Each row of a before or after table is a point. The points were changed in one or more steps. Then noise was added and the rows were shuffled. The steps act on columns, c1 being the first. What was done? A step turns or swaps two columns, mirrors them in a line or flattens them onto one, adds a multiple of one to another, or multiplies or shifts one. Angles are multiples of 10 degrees, from the lower column toward the higher: turns from -170 to 170, lines from 10 to 170 but not 90. Use the fewest steps. Two steps may share a column if one is a turn and the other turns, adds or multiplies; they go together, in the order done. Otherwise the lowest column goes first.

Before (12 x 2):
[[  6  28]
 [-51  27]
 [-20 -41]
 [ 18 -52]
 [  0  58]
 [ -5  44]
 [-25  91]
 [-19  68]
 [ 21  56]
 [ 35  -5]
 [ 52   5]
 [-44  80]]
After (12 x 2):
[[-20 -40]
 [-53 -75]
 [-43 -57]
 [ 36  42]
 [ -3 -28]
 [-20 -55]
 [ -5  46]
 [  0 -61]
 [-57  -8]
 [ 48 -24]
 [-69 -59]
 [ 35  -5]]
Steps: mirror c1 and c2 in the line at 170 degrees

Before:
[[ -7  19  -1  52 -20 -46]
 [-13   6  25  80 -15   6]
 [ -7  15 -24  11  17  17]
 [-13   7 -24 -76  -9 -65]
 [  4 -47  66 -60 -11  -5]
 [ 41  29 -46 -10  21 -26]
 [ 19 -14 -82 -19 -36 -26]
 [  2  13  56  49 -18 -26]
 [ 20  41  35  -1 -27  11]
 [ 17 -78   9 -54  32 -16]]
After (10 x 6):
[[-13 -44  16 -66   5   4]
 [ 31  32 -26  70 -11  59]
 [ 21  94  18   8   6  -1]
 [ 48 -18 -32  23 -11  -6]
 [-16 -18 -15  -1  -5  -9]
 [ 19 -36  44 -37  16  17]
 [ 24 -43  -7 -36  -4  40]
 [ 32  20 -83   9 -30  10]
 [  7  70  55  28  20   2]
 [  7 -38  23  21   9 -22]]
Steps: mirror c1 and c6 in the line at 160 degrees; turn c2 and c4 by 150 degrees; flatten c3 and c5 onto the line at 20 degrees

Before, 9 rows:
[[ 12  -8   4  22  30 -19 -44   2  -9  21  27  25]
 [ -8  15 -17  34  11 -41  18 -24  16 -34 -14 -14]
 [-24  43  -4  21  13  12   3  31 -22  22 -35  40]
 [ 17 -20  29 -36  27   0 -23 -19  28  44 -28   1]
 [ -2 -15 -22 -29 -30 -51  23 -21  22 -32  25  -1]
 [-25 -26 -30 -20  16  -8   8  38  26  25 -35  -4]
 [ 48  18  28   2 -25  20  17  13  25 -12  38 -11]
 [ 27  20 -26 -38  14  15 -21  42 -25   5  -1  24]
 [ 10  39 -32  -8  36 -33  -8   2 -49  32   9  -9]]
After:
[[ 27  37 -23  -7 -16 -18  28  27 -24   7 -84 -14]
 [-27  31   3   9 -37  23  24 -47 -26   4 -84  17]
 [-24  41 -16  13 -30 -34   5 -22  22 -22  -1   8]
 [ -4   3  13 -21 -46  17  19   7  11 -41  63   2]
 [ 26 -21 -12 -54  23 -28 -34  16  -2  24  68  19]
 [ 14 -26  -9 -41   0  37 -37 -15 -10  24 -35 -17]
 [ 28 -16  41  -2 -17 -36  43  20  21 -19 -65 -20]
 [ 26  15  36  20  27   1 -15 -17  50  20  92  12]
 [-50  -1 -24 -34 -20  -5  29 -36   4  -7  28 -25]]
Steps: swap c1 and c9; turn c2 and c8 by -90 degrees; shift c3 by 10; swap c4 and c6; mirror c5 and c12 in the line at 110 degrees; swap c7 and c10; multiply c11 by 2.5

Before, 14 rows:
[[-28 -26  23 -24   0  28 -30 -13 -20  40  30 -61  33 -28  -4  41  -4 -14
  -19  20  12   5 -30 -20]
 [ 13 -11  28 -40 -14 -24 -12 -21 -27 -34  39  -1 -16  37 -41  45  13 -45
  -18 -39   2  14  26 -25]
 [-12 -18  29  42 -16  17 -16 -19  10 -20 -10  -7  11  34 -27 -18  -2  -8
  -24 -10 -13   1  -2 -26]
 [-15  16  61 -25   7  14 -20  14  31 -17 -31 -48  42 -33 -20  -4   8  23
   26 -11   1 -22 -11  23]
 [ 46  25  -3  -3  -5 -25  13 -21 -12  -8   5   7  -4  36   9  -2   6 -36
    0   3 -30 -30  32  15]
 [ 27 -51  15 -38  15 -26   3 -42  30  27 -40 -58  19  21   4  41 -22  18
    6 -33  33  11 -34 -29]
 [  8   6  27 -37   3  -1  22   1   2  -3  26   2  23 -21  37  52 -27 -27
   23 -39  38 -36  31 -43]
 [ 10 -40   7 -31 -37  33 -21   4  27  -2 -39  -6  34 -10 -25 -22 -19 -37
   57   2 -16 -37  41 -40]
 [-20 -21  43  22  -1  39 -45  -6 -21 -32  18  -3  44  25   7   5  32  21
  -16 -17   1  18 -31 -10]
 [ 31   1  -8  22  -7   3   3 -34  30 -27 -10 -36  -9   1 -15 -18  34  29
  -18 -21 -25  39   8 -36]
 [ -1 -31  40   9  -8  17 -13 -39 -23  18   4  -8 -13 -38 -38  16   3  32
   55   8  -3   0 -16  33]
 [ 46 -48  54  14  33  -7   7 -48  39 -27  22  -3 -25 -10  34   4 -29  32
   50   0 -29 -28  32 -18]
 [ -7 -28  -2  30 -42  30 -57   5  21  35   9 -35  43 -32  -7  -9   4  23
   -2 -35  10  40  34 -16]
 [ 14  27  23 -40  -5 -25 -40 -46 -11  11  21 -26  15  27 -37  19  -7  10
   36 -33  29 -14  28 -23]]
After:
[[-33 -23  32   9  -8  17 -13 -38 -31  18   9  -8 -14 -38  11  16   4  40
   55   5  -8  -1  28  -1]
 [ 25 -27 -44 -41 -15 -24 -13 -20 -11 -33 -39  -1 -16  37  81  45  14  28
  -18  39   5  14 -10  13]
 [ 43   2 -27 -37   3   0  22   0   6  -1 -40   3  22 -21 -20  52 -27  27
   23  26  95 -36 -42   9]
 [ 26  10  -9  41 -15  18 -17 -19 -19 -20 -11  -8  10  34  45 -18  -1  30
  -24 -10 -33   1  11 -12]
 [ 36  31  28  22  -7   4   3 -34   1 -28 -22 -36  -8   1  44 -18  34  -8
  -17 -10 -62  39  -2  32]
 [ 41  28 -37 -31 -37  33 -21   4 -39  -2   3  -5  34 -10  39 -22 -19   6
   57 -39 -41 -38 -30   9]
 [-23  30  23 -25   6  15 -21  14  16 -18 -11 -48  42 -34  33  -5   8  61
   26 -31   2 -22  17 -15]
 [ 23 -12   9 -40  -6 -25 -41 -46  27  10 -34 -27  15  27  33  19  -7  24
   36  21  73 -13 -14  14]
 [ 19  38  32  14  33  -7   6 -48 -48 -27   0  -3 -25 -10   6   5 -29  53
   50  23 -73 -28 -41  46]
 [ 10 -21  21  21  -1  38 -44  -6 -21 -32 -17  -3  44  25  15   5  32  42
  -16  18   2  19  26 -20]
 [-15 -12 -36  -3  -5 -26  13 -20  25  -8   4   7  -4  36  11  -1   6  -3
    0   4 -75 -30 -33  46]
 [ 17  20  24  31 -43  31 -59   5 -28  35 -34 -34  43 -32 -17  -9   4  -1
   -1   9  25  40 -29  -7]
 [ 30  31  18 -37  16 -27   4 -41 -51  27 -33 -57  19  21 -42  41 -22  15
    6 -40  82  12  32  26]
 [ 20 -20 -14 -24  -1  28 -31 -14 -26  40  19 -61  33 -28 -47  41  -3  23
  -19  30  30   5  30 -28]]
Steps: turn c1 and c24 by 90 degrees; swap c2 and c9; swap c3 and c18; turn c15 and c23 by -160 degrees; add -1 times c10 to c15; swap c11 and c20; multiply c21 by 2.5
